Each row of a before or after table is a point. The points were changed in one or more steps. Then noise was added and the rows were shuffled. The steps act on how far a point lies along the listed directions, d1 being the first. What was done? A step turns or swaps two directions, mirrors them in a line or flattens them onto one, adds a multiple of one to another, or multiplies one. Angles are multiples of 10 degrees, from the lower direction toward the higher: turns from -170 to 170, lines from 10 to 170 but not 90. Use the fewest steps. Two steps may share a direction if one is a turn and the other turns, adds or multiplies; they go together, in the order done. Otherwise the lowest direction goes first.
In the rows, zero is written as 128.

Directions:
(1): [186 150]
(2): [150  70]
Before (12 x 2)
[[133 152]
 [170 174]
 [109 111]
 [100 159]
 [228 192]
 [130 145]
 [153  98]
 [ 68 112]
 [130 179]
 [125 168]
 [136 151]
 [127 105]]
After (12 x 2)
[[248 137]
 [157  93]
 [181 149]
 [131 142]
 [123 108]
 [136 146]
 [130 163]
 [100 167]
 [ 57 143]
 [135 169]
 [138 147]
 [106 125]]
Steps: add 0.5 times d1 to d2

Directions:
(1): [174 199 149 131]
(2): [ 67 171 113 170]
(3): [ 90 151 145  55]
(4): [143 144  47 106]
Before (14 x 4)
[[128  36 179 176]
 [133  84 158 189]
 [131  78 146 146]
 [151 113 157 105]
 [ 76 179 152 147]
 [128  70 111 159]
 [137  65 153 151]
 [170  81 157 191]
 [154 154 113  90]
 [ 84  98 156 169]
 [ 99 227 165 106]
 [194 157  97  62]
 [156 138 110  38]
 [133  53 129 174]]
After (14 x 4)
[[163 147 110  94]
 [ 75 179 157 122]
 [130  70 150 163]
 [117  94 157 196]
 [120  62 128 187]
 [152  94 150 209]
 [110 221 174  82]
 [160 110 155 117]
 [178 123 108  48]
 [117  76 109 166]
 [208 147  92  76]
 [ 79 106 158 163]
 [116  46 171 193]
 [127  82 144 155]]
Steps: turn d2 and d3 by 20 degrees

Directions:
(1): [ 95  92 115 129 222 124]
(2): [ 74 187 140  78 132  79]
(3): [ 99  77  72 136  88  73]
(4): [147 191  67 181 149 116]
(5): [ 94 135  72  88 114 200]
(6): [199 122  97  61 146 104]
Before (13 x 6)
[[104 188  77 143 140  50]
 [194 124 146 100 123  52]
 [ 32 141 157  69  87 191]
 [109 165 102 122 126  52]
 [108 115  70  74  72 157]
 [ 71 137 141  99 100 174]
 [138 103 165  82  89 143]
 [107 159 151  78 103 213]
 [201 110 108 109 127  90]
 [ 28 143  68 174  58 151]
 [218  99 143 121 125 104]
 [106  89 129 108 157 165]
 [ 65 131  87 121 107  99]]
After (13 x 6)
[[137  99 161  81  96 140]
 [199 108 106 110 130  91]
 [217  96 142 121 131 101]
 [188 121 143 100 129  51]
 [ 67 136 141  97 106 175]
 [104 164  97 120 128  50]
 [ 26 137  66 173  65 152]
 [107 111  68  76  80 156]
 [103 158 152  78 113 210]
 [ 29 139 157  67  92 191]
 [112  93 132 105 146 168]
 [ 69 131  88 122 105  96]
 [106 189  78 142 137  52]]
Steps: multiply d1 by 0.7

Directions:
(1): [189  80 131 159 117  68 121 105 204]
(2): [ 73  49  52 135 146 134 134  90 118]
(3): [161 120 125  55 157  68  82 101  71]
(4): [141 149 125  94 110 198  80  50 169]
Before (9 x 9)
[[147 174 178 173 149 112 157 207 140]
 [126 203 181 139  97 155 149 189 120]
 [179 178 155 101 111 161  80  75 145]
 [174 100 108 115 148  39 113 104 118]
 [159 100 112 146 121  62 131 146 114]
 [163  73 131  92 157  33  86  94 166]
 [ 95 100 110 146 145 138 128 105 159]
 [160 212 211 103 101 134 143 148 117]
 [133 100 114  75 131  52 115 139  97]]
After (9 x 9)
[[103 124 114 138  83 177 135 115 197]
 [184 189 170  83 153 137  74 108 138]
 [162 123 109 142  91 149 106  86 174]
 [121  87 134 183 113 127 140 114 251]
 [102  94 109 126 160  99 124 118 127]
 [142 118 110 183 103 149 141  95 209]
 [145 151 162 186 118  97 169 199 117]
 [152 201 177  76 114 125 102 146  84]
 [157 212 212 107 102 129 148 155 113]]
Steps: turn d3 and d4 by 170 degrees

Directions:
(1): [112 107  70  65 103 113 205  81 100 127  72]
(2): [ 86  57 168 167  77 165 175 187 125  97 110]
Before (12 x 11)
[[122 139 115  97 128 122 137 100 114 127 117]
 [112 177 128 128 144 113 119 108 129 122 161]
 [121 155 127 138 131 134 104 135 127 137 134]
 [159 175 134 148 158 132  90 150 157 133 163]
 [122 126 125 129 110 125 151 132 122 124 115]
 [133 131 176 174 147 154  59 176 176 134 172]
 [ 89  67 158 167  97 138 165 201 140  93 131]
 [144 160  95 107 145 132 113  92 115 137 137]
 [111 100 146 132 132 128 142 134 122  89 108]
 [ 65   8 185 169  55 189 204 233 106  88 111]
 [138 145 100 123 164 103 119  94 123 132 127]
 [143 149 146 154 122 121  85 156 138 140 150]]
After (12 x 11)
[[141 142 209 205 161 164  17 205 193 137 202]
 [120 125 119 124 105 124 163 122 119 123 109]
 [164 178 152 169 166 134  62 162 164 133 178]
 [ 89  71 161 172  97 138 160 205 141  91 139]
 [ 63   6 180 168  55 189 205 227 109  86 112]
 [112  97 142 127 130 124 142 130 121  90 104]
 [144 152 157 168 127 123  60 169 145 140 165]
 [137 146  97 118 165 103 123  92 124 132 124]
 [111 174 136 130 146 113 114 113 129 125 166]
 [119 136 106  88 122 121 148  93 109 125 109]
 [123 159 132 148 134 139 100 139 132 136 143]
 [143 159  91 104 142 128 117  90 114 136 136]]
Steps: multiply d1 by 1.6

Directions:
(1): [199  77  71 112 118 132 159 238 157 123 124 105 106 109]
(2): [145 152 162 145  76 137 158 151  68  75  74 123 210  64]
(3): [114 142 114 158 105 179  32 132 181  80  52 104  91 122]
(4): [156  69 104 226  55  92 112  94 110 136 151 100 144 174]
(5): [109  65 128 164 199 157 112 111  79 162 130  67 113  43]
(6): [ 77 135   8 131 171  86 137 118 128 119  83 135 188 137]
Before (9 x 14)
[[150 134 115 108 172 168 117 129 152 153  97 102 105  89]
 [172  94 169 128  63 146  89 152 160  99 131 125  63 141]
 [ 86 109 149  97 203 142 106  74 179 177 191 133  63 154]
 [ 82 105 141 161 183 100 149  87   7 134  96  86 203  43]
 [155 103 189 112 167 127 188 165  75 168 188 145 143  97]
 [134  69 108 110 134 101 180 162 118 162 155 128 153 130]
 [159 122 166 118  88 162  93 185 184 102 106 103  51 119]
 [105 143 156 110 170 126 206 150 112 168 137 160 140  89]
 [ 68 141 130 121 173  99 196  68  37 124 127 168 231  74]]
After (9 x 14)
[[ 84 108 152 101 204 147  99  73 185 175 181 131  59 149]
 [ 90 143 143 145 161 179 116 149 152 128  65 129 101  71]
 [179  91 184 104  71 112 152 153 133 125 178 147  87 153]
 [118  73  94 144 125 154  93 163 158 124  86 100 121 113]
 [158 132 125  90 177 138 167 127 130 173 135 119 125 101]
 [179 115 177  82  98 107 189 183 137 146 184 139  89 137]
 [ 49 143 114 162 162 164  84  68  89  70  39 128 185  48]
 [133 105 170 155 153 200  60 167 131 114  92  99  92  69]
 [ 77 106 137 175 180 121 110  86  26 118  67  69 187  35]]
Steps: mirror d3 and d5 in the line at 100 degrees

Directions:
(1): [ 80  84  53 142 199 165  89  63 111 163  82  99 199 136 149 187 104 118
  87 125]
(2): [165  72 115 200 158 197 148 205  70 143 168 165 135 121 168 108 166 136
 106 203]
Before (11 x 20)
[[121 152 128  92 118 107 100 117 135 125 106 126 122 136 121 148 132 162
  133 102]
 [ 94 154 144  78 108  69 107  66 165 126 101  81 135 141  88 137 113 122
  142  52]
 [113 118 141 136 123 127 124 123 133 112 137 154 112 121 126 146 163 120
  130 129]
 [ 87 104  84 130 180 137  92  69 128 150  79 100 191 120 119 169  84 119
  111 105]
 [107 186 151  62 114  70  80  59 150 112 120  82 118 132 103 153  90 129
  153  47]
 [182 134 168 153 134 115 175 199 123 108 168 163  97 126 128  71 160 144
  108 162]
 [ 62 130  84  62 136 101  79  29 166 126  61  63 184 141 123 155  63 115
  116  42]
 [140 200 194  86  75  65 136 135 164  76 133 136  59 125  95 115 119 146
  167  77]
 [168 142 178 140  96 124 139 165 132 102 142 150  93 129 145  80 151 134
  160 132]
 [134 200 182  69  60  42 132 115 174  98 121  82  87 130  69  88 111 122
  183  76]
 [170 122 178 153  96 128 132 193 142 119 161 152 111 105 121  96 147 119
  134 146]]
After (11 x 20)
[[146 148 146 109 106 116 118 159 123 120 133 147 103 131 128 125 152 168
  139 126]
 [104 131 131 109 127 104  85  83 174 135  94 101 161 116 107 157 100 105
  119  87]
 [166 144 197 126  74  96 156 186 131 110 175 135  81 128 103  70 165 138
  157 117]
 [149 198 192  79  53  48 140 140 167  95 136  94  76 127  72  75 123 125
  185  89]
 [128 202 184  78  82  61 128 115 171  79 120 125  68 128  93 124 111 142
  164  65]
 [179 178 204 112  78  97 132 182 113  94 193 139  63 119 120  85 144 147
  170 115]
 [109 148 137 100 125 102  98  69 161 115  83 105 137 141 132 133 108 120
  146  79]
 [194 113 180 152  72 151 172 248 102  96 196 165  83 118 153  32 158 144
  144 163]
 [171  92 144 186 141 167 150 207  87 131 162 165 127 106 138  92 144 137
  130 181]
 [105 118 135 130 128 125 118 109 137 114 129 147 118 121 124 154 157 118
  128 121]
 [ 97 145 106  96 175  84 117  58 163 128  82  95 162 141 109 150  97 126
   89  85]]
Steps: swap d1 and d2

Directions:
(1): [ 89  55 103 122  77 149  85 129 179 192 141 105  66 140 104  68 137 142
 217  84  79  87 121  71]
(2): [112 157 110  76 140  85 184 119 201  50 120 146 198  79 139 139 183 187
 222 139 103 108 130 107]
(3): [ 36 148  92 104  76 134 196 210  61 197 118 137 190 104 139 108 147  81
 149  91 149 134 151 165]
(4): [116 182 166 130 139 171 109  91 137  92  99 144 183 120 136   9  63  96
 106 106 133  59 196  87]
(5): [152 144  64  94 187 128  31  93 157 170 138 103 203 137 146 177  97  83
 168  62 138 109 115 192]
(6): [194 109  70  69 141 200 154 202 125  91  56 116 112  90  86 148  68 128
 125  87 161 150 101  63]
Before (8 x 24)
[[ 87 133 108 127 123 136 138 157 107 127 133 136 171 121 133 112 115 116
  149  98 128 102 154 145]
 [106 111  96 135 158 107  96 116 135 187 148 107 150 144 149 158 134 108
  167 104 132 143 126 180]
 [125 128 108 141 133 109 106 103 140 136 145 117 147 124 118 153 147 125
  153 122 128 127 118 159]
 [ 88 111 148 162 120 120 135 133  96 153 128 136 113 131 132 137 142 115
  112 129 130 131 134 144]
 [199 137  96  97 195  92 143 116 134  84 115 135 150 117 134 249 131 155
  119 145 150 172  92 160]
 [105 130  83 116 112 144  98 139 116 205 153 117 119 141 117 151 117 100
  141  73 138 132 117 164]
 [182 130 137 146 148 143  98 106 136  89 123 134 102 142 126 158 127 138
   81 144 126 130 128 106]
 [137  94 123 127  96 152 165 153 136  93  96 123  81 145 106  93 118 138
  152 117 104 117 134  63]]
After (8 x 24)
[[149 115  95 127 174 132 118 136 117 152 120 110 139 133 136 176 108 109
  126 111 156 164 117 160]
 [136 148 140 149 159 128 120 121 107  84 137 139 157 134 138 138 101 125
   96 132 137 117 149 153]
 [114 101 103 123  99 145 112 135 160 137 127 128 106 129 120 116 156 142
  170 106  96 102 134  83]
 [149 172  90  94 151 129 146 139 125 114 126 134 158 110 121 191 120 129
  120 106 157 151 113 157]
 [136  67 117 139 139  80  74  70 181 169 171 118  71 160 130 175 165 169
  188 133  84 123 100 133]
 [ 84 145 136 137  95 103 193 142 108 106 123 141 155 143 143 103 157 120
  150 134 109 118 158 133]
 [134 117 108 146 126 132 106 123 116 149 134 114 123 128 108 150 127 111
  126 115 139 137 115 152]
 [141 113 129 135 147 142 141 143 113 105  96 133 113 112 117 160 115 130
  107 124 143 141 118 115]]
Steps: turn d1 and d3 by 110 degrees; turn d2 and d6 by -120 degrees; multiply d5 by 0.7
